Each wall is flat, endless, passes through zero and stands at right angles to its row. A trip goes straight from one point to another. Which walls does it cross, in order?

Walls:
(1): -10.7	-24.4	-3.1
(2): 11.6	38.4	-17.5
(3): -16.1	0.9	-26.1
Trips:
4.6	27.9	-0.6 to -8.9	10.5	-20.6 -> 3
8.7	0.2	8.2 to -3.1	34.7	-21.5 -> 2, 3
1.6	-6.8	-6.3 to -11.8	-16.2	2.3 -> none
-8.0	0.1	-17.4 to 10.7	3.6	-14.7 -> 1
2.4	-16.1	-12.5 to -7.1	-7.7	23.3 -> 3
-16.0	9.4	28.4 to 0.7	-20.2	36.8 -> 1

Walls:
(1): 3.0	30.2	4.5	-15.2	3.4	27.4	7.9	-37.7
(2): 9.7	-13.0	20.6	9.4	25.5	-3.0	3.7	-36.1
(3): -11.3	-27.2	4.5	7.1	-8.4	-3.9	-23.9	5.8
Trips:
-8.8	-9.4	18.4	8.5	12.5	-21.9	-15.8	-20.3 to -13.9	-22.1	0.3	7.6	-10.8	-4.4	-5.1	-19.7 -> none
1.6	7.8	5.3	4.3	-17.3	5.0	-13.1	-0.2 to 29.8	40.9	13.7	0.3	12.5	-10.8	-10.6	26.1 -> 3
-22.3	-1.2	10.1	29.8	11.8	-24.6	-7.0	13.1 to 1.0	0.4	7.6	3.1	-4.7	-30.1	-6.1	29.8 -> 2
-20.3	-14.2	-1.9	17.1	-12.5	21.8	-16.1	10.0 to -14.5	-21.3	6.8	13.9	-16.3	2.1	1.9	-26.7 -> 2, 1
-9.1	15.1	0.5	2.8	6.3	-1.5	1.2	-4.6 to -5.3	-13.2	-14.4	-13.3	-9.1	10.7	4.8	3.7 -> 2, 3, 1
-9.8	-31.3	8.8	3.5	6.6	-18.9	-0.7	37.4 to 14.3	-18.1	-6.5	16.1	-5.8	5.9	10.2	-4.1 -> 2
10.8	0.7	7.3	26.1	-6.3	7.8	-13.2	18.4 to 9.8	-2.2	-0.4	20.1	16.7	-8.6	-1.0	6.5 -> 2
-2.8	17.5	-5.5	2.3	-4.3	12.4	-36.9	-4.6 to -22.9	2.0	-17.3	-6.2	-15.8	10.5	36.4	18.8 -> 3, 1

Walls:
(1): -6.3	11.6	19.9	4.9	-6.3	-3.0	11.6	7.2	-5.3	1.0	-20.7
(2): -4.9	-22.9	-14.2	4.7	12.2	-4.9	12.2	-16.1	22.5	-14.6	-22.8
(3): 30.4	23.7	4.5	-32.8	9.9	-23.4	4.4	-33.6	-23.8	-15.5	-15.1
(4): 9.9	43.5	-8.0	-18.3	-21.7	14.5	10.5	29.1	-9.8	-8.3	15.0
(5): -13.6	-3.3	-22.8	23.3	6.4	22.9	-5.3	-7.6	-17.2	-19.5	16.5
Trips:
19.2	-12.6	-17.1	11.7	-0.4	13.2	15.1	-39.8	0.6	13.4	-18.1 to -4.4	-21.8	-14.2	-20.0	-31.0	-2.8	20.8	4.8	8.0	-6.2	20.8 -> 3, 4, 5
-4.5	-12.1	-6.5	-5.0	2.8	8.0	-12.9	-1.7	0.2	12.4	-24.4 to 11.6	-10.5	22.1	-4.8	-22.4	-9.7	28.8	21.9	9.0	-1.8	-1.8 -> 4, 2
12.4	5.3	-5.2	3.7	-2.5	-3.9	-3.0	-3.6	-23.8	-15.6	21.2 to -10.7	-13.6	-14.7	25.4	-7.8	-4.8	-8.9	-12.6	2.6	-16.2	-6.9 -> 4, 2, 3
-8.2	-23.4	-19.9	-2.0	11.2	12.6	-35.7	6.3	24.8	7.5	1.7 to 9.2	-5.8	3.6	-18.7	10.3	-16.0	15.3	-1.6	1.2	4.0	-8.6 -> 5, 3, 1
-25.4	21.9	-5.1	-8.9	-15.7	-36.7	-3.6	-0.9	-22.4	-16.5	5.0 to -10.5	-9.5	8.6	-9.1	14.6	-27.9	-11.3	12.7	-21.4	14.8	-0.7 -> 5, 4
26.0	-0.2	-2.2	-2.0	6.3	1.4	23.4	15.4	-31.4	25.7	-1.2 to -25.7	11.8	-3.4	0.5	-6.9	-1.7	-23.9	19.6	2.2	9.8	-11.3 -> 3

Walls:
(1): -9.4	19.6	3.0	-15.4	-4.7	16.0	9.7	-8.3	-10.6	-4.7	34.9	-7.9	-4.4	2.1
(2): 7.0	24.7	2.5	-39.1	-12.2	-15.9	0.1	16.5	-12.2	1.1	-25.3	-8.2	-9.5	4.9
(3): 16.2	9.0	0.6	4.8	10.2	-2.4	-2.8	-12.1	2.6	6.4	-2.8	1.9	-8.8	14.5
(4): 7.7	0.6	-11.1	1.5	-21.5	13.3	7.9	-20.0	17.2	-9.3	7.9	5.1	4.4	2.3
(5): -14.2	-4.9	10.3	-16.6	-13.1	-0.7	-4.1	-9.0	-4.8	-7.4	24.2	13.9	-9.1	14.4
(6): -3.1	-31.9	19.3	-6.4	-6.6	-38.4	2.9	13.1	25.5	-40.8	-13.9	3.8	25.1	-7.2
Trips:
-23.1	30.0	11.5	-1.1	1.7	14.9	17.0	-18.1	12.2	-0.2	-24.2	20.2	-7.7	4.9 to -10.8	18.4	28.0	-7.5	-10.9	17.9	4.1	15.6	7.4	35.6	9.3	8.5	-23.9	1.9 -> 4
13.1	7.4	-18.9	-7.4	-25.4	19.1	33.6	8.5	10.7	-5.9	-7.5	-16.6	0.2	35.5 to -3.6	17.1	-11.4	21.2	-7.7	15.0	-3.0	-3.8	17.8	-12.5	2.8	11.7	13.6	-31.2 -> 3, 2, 6
-17.7	30.0	20.8	-18.4	-1.4	-12.5	-21.0	-3.2	-4.5	-35.6	-8.0	6.8	-2.2	-11.8 to -15.5	-5.4	24.3	-14.0	-35.7	-6.1	-4.5	0.1	-5.1	17.1	-13.8	4.0	-2.6	-14.5 -> 1
-10.3	-8.4	-7.2	7.2	7.1	-13.3	5.3	-9.1	-47.9	6.3	-23.9	-29.0	10.7	-19.4 to 12.2	-2.6	-0.9	35.7	0.2	33.7	14.3	36.5	-0.8	-0.5	-9.0	-5.4	-10.8	-11.9 -> 2
-22.1	-17.8	-2.3	3.3	-0.2	8.0	9.3	3.4	-17.0	-21.8	-12.2	5.5	17.3	13.7 to 8.9	-8.0	20.1	6.6	30.8	17.9	-2.7	1.3	23.8	1.5	-2.9	15.4	-16.3	22.3 -> 3, 6
